Each row of a before or after table is a point. One or more steps were done to the points. Then noise was added and the rows were shuffled. The steps act on how far a point lies along the listed directions, d1 being the first. Write out the steps. A step turns or swaps two directions, mirrors them in a line or flattens them onto one, adds a multiple of one to another, or multiplies one. Angles are multiples of 10 degrees, from the lower direction toward the higher: turns from -170 to 170, lines from 10 to 170 but not 90. Use the fewest steps. Two steps may share a direction if one is a turn and the other turns, adds or multiplies; they go together, in the order done. Otherwise the lowest direction goes first.
(in the rows, 128 means zero)

Directions:
(1): [172 163  81]
(2): [116 191 164]
(3): [185 114 172]
Before (11 x 3):
[[141 217  94]
 [146  64 121]
 [185 100 136]
 [134 184 157]
 [157  94 144]
 [143 113 134]
 [148  73 184]
 [135 201 162]
 [116 133 181]
 [158 209 153]
 [158 227 136]]
After, 11 rows:
[[149 185 154]
 [170 107  98]
 [103  28 151]
 [133  63 121]
 [141 134 140]
 [ 68  57 145]
 [203 157 135]
 [158 139 182]
 [166 147 153]
 [125  39 142]
 [133  50 120]]
Steps: turn d1 and d2 by 170 degrees

Directions:
(1): [178 140 176  70 113 176]
(2): [166 149 179 178 187 111]
(3): [131 122 175 121  72  55]
(4): [134 226 102 124 113 115]
Before:
[[ 93  66 136 136  73  70]
 [150 176 136 141 141 158]
 [108 131 117 143 135  84]
 [ 98  64 134 148  45  66]
 [140  91 155 118  93  85]
 [142 171  95  98 110 182]
 [133 128  99 130 130 147]
 [124 141 103 116 126 196]
 [148 123 122 119 183 147]]
After:
[[115 167 113 110   5  79]
 [124 128 120 124  84  68]
 [111 104 105 145 146 183]
 [143  98 155 155 158 160]
 [124  67 114 127 138 179]
 [144 157 147  96 118 117]
 [107 173 112 101  40  75]
 [139 122 107 128 132 150]
 [139 132 109 142 196 127]]
Steps: turn d1 and d4 by -130 degrees; add -0.3 times d3 to d2

Directions:
(1): [ 99 118 138  75 131  38 184 163 130]
(2): [ 26 139 162 147 168 147 118 126 175]
(3): [132 192 127  84 162  85  56  86 110]
(4): [188 106 185 137 218 126 144 129 147]
Before, 14 rows:
[[185 149 114 132 183 155  43  50 123]
 [122 181  58  89  26 146  80 107  72]
 [169 184 105 153  91 183  33  64  94]
 [101 147  93 124  87  98 134 121 142]
 [129 170  61 135  46 172  69 128  87]
 [100 146 153  83 194  77 106 101 162]
 [137 159 150 131 141 106  77 102 120]
 [ 65  54 158 102 161  94 176 155 147]
 [144  56 135 147 150 141 219 182 165]
 [ 55 190 144 126 144 102 103  95 170]
 [198 118 149 136 151 165  78 127 104]
 [127  94 126 186  28 233 167 124 131]
 [ 94 126  82 141  69 137 129 142  95]
 [208 176  66 136  92 161  54  80  71]]
After (14 x 9):
[[126 117 139 164 170 194  89  90 175]
 [119 146  61 109   7 164 122 132  80]
 [110 152  90 140  85 127 116 107 140]
 [ 80 135 142  53  65  34 202 149 115]
 [176  88 155 119 140 124 140 161 110]
 [ 89 139  86 118  77 106 125 140  91]
 [182 110  76 139  61 135 159 145  90]
 [141 119 151 170 120 154 111 121 134]
 [167  73 121 152 147 159 147 113 142]
 [108 140  68 117  37 129 136 169  95]
 [139 128 136  83 194  65 151 143 142]
 [ 88 106 151 112 184 125  89 102 135]
 [ 70 162 143 179 122 178 109  98 175]
 [135 109 115 147  59 138 161 139 114]]
Steps: turn d1 and d3 by 120 degrees; multiply d3 by 0.4

Directions:
(1): [106 102 149  71 134 131 110  82 148 236  95 161]
(2): [ 78 150 195 131 134 140 208  79  95  99 146 182]
(3): [107 174  63 130  55 176 131  96 185 106  99 167]
(4): [114 123 109  43  68 101 130 141  43 103  93 114]
(5): [144 160  61  59 216 148 177 120 136 121 143 116]
(6): [233 141 146 124 113 187 102  75  82 130 150 143]
Before:
[[111  91 111 178 100  83  96 188 179 132 134 105]
 [194  66 190 129 141 128  62 117 122 186 148  93]
 [185 119 151 139  57 154  59 116 134 151 127 134]
 [130 109 162 134 111 175  97 107 185 159 102 150]
 [194 146  95  91 227 150 142 159 108 111 170  99]
 [ 89 154 201 188 108 146 196  74 130 137 134 208]
 [199 111 102 130  98 130  93 153 110 102 124 116]
 [111 128  82  89 131  99 103 158 114 152 114 108]]
After (8 x 12):
[[161 139 125 186  60 130  84 173 135  65 145 100]
 [183 140  95  92 119 137  85 126  79 141 133 110]
 [ 60  87  86 115 122  59 123 197 176 144  88 115]
 [128 168 197 209 102 163 195  73 109  95 154 204]
 [243 101 167 202 130 137  78 166  85  46 194  52]
 [115  71 133 125 102  98  78 138 184 223 111 139]
 [ 65 119  85  69 248  84 164 197 169 159 129 100]
 [241 149 153 189  93 220  95 112 123  42 155 125]]
Steps: multiply d1 by 3; turn d1 and d6 by 120 degrees

Directions:
(1): [ 46  77 134 132  92 133 144 113  65 188 155  77  65 100 163 116 169 179]
(2): [215 139 164 118  65 105 120 173 110 133 173 176  69  60 118 169 173 114]
(3): [ 92 133 138 135 118 165 167 156 141  93  70 138  71 199  62 149 221 102]
(4): [129 185  92  77  93 101 133 190 128  62  64  95  88 118 195  83 110 168]
(5): [112 193 160 170  66  71 147  35 162 126  87 108 163 111 161 171 166 123]
Before:
[[229  92 162 112 114 117 106 220  79 155 194 170  86  63  75 174 166 106]
 [202 116 164 166  86  98 128 148 134 154 180 202 119  63  64 167 158  91]
 [ 75 149  94 125 132 123 151 138 154 106  71 117 129 188  82 137 174 114]
 [109 145 120 118  72 124 142 160 126 101  97 104  33  97 165 111 145 162]
 [106 158 160 187 120 123 141  64 174 141 113 141 192 165  79 196 159  99]
 [177 123 148 143 151 116 108  91 160 140 160 157 183 107 103 130 117 101]
 [109 124 113 135 114 157 152 146 116  99  99 117  77 161  88 173 199 124]
 [245 154 136  93 115 114 117 172 108 103 180 158 112  75 109 150 137 107]
 [ 55 100 124 138 110 154 145 143 106 119 102 117  58 163 142 100 167 143]]
After (9 x 18):
[[223  82 155 131 140  91  81 153  85 190 226 146 170  27 122 162  89 122]
 [142 152  94  81 130 152 128 250 133  71  99 139  89 156 112 106 111 141]
 [124 155 110 118  94 109 150 169 142 106  96 142  89 156  73 158 198 105]
 [206 105 110 117 126  98 105 194 112 140 189 174 130  42 123  95  56 131]
 [163 120 107  99 178 139 106 152 147 107 136 139 160 130 125  75  82 124]
 [116 145 154 164  54  97 142  77 138 142 124 111  79  70 166 159 154 143]
 [220 146 128 120 138  99 102 104 113 138 198 136 183  67 138 141  87 116]
 [161 129 127 129  88 136 133 152 104 117 132 135  65 108 104 189 197 121]
 [ 87 106 156 158  77 131 149 113 113 140 129 142  56 128 126 141 200 126]]
Steps: turn d2 and d3 by -50 degrees; swap d4 and d5
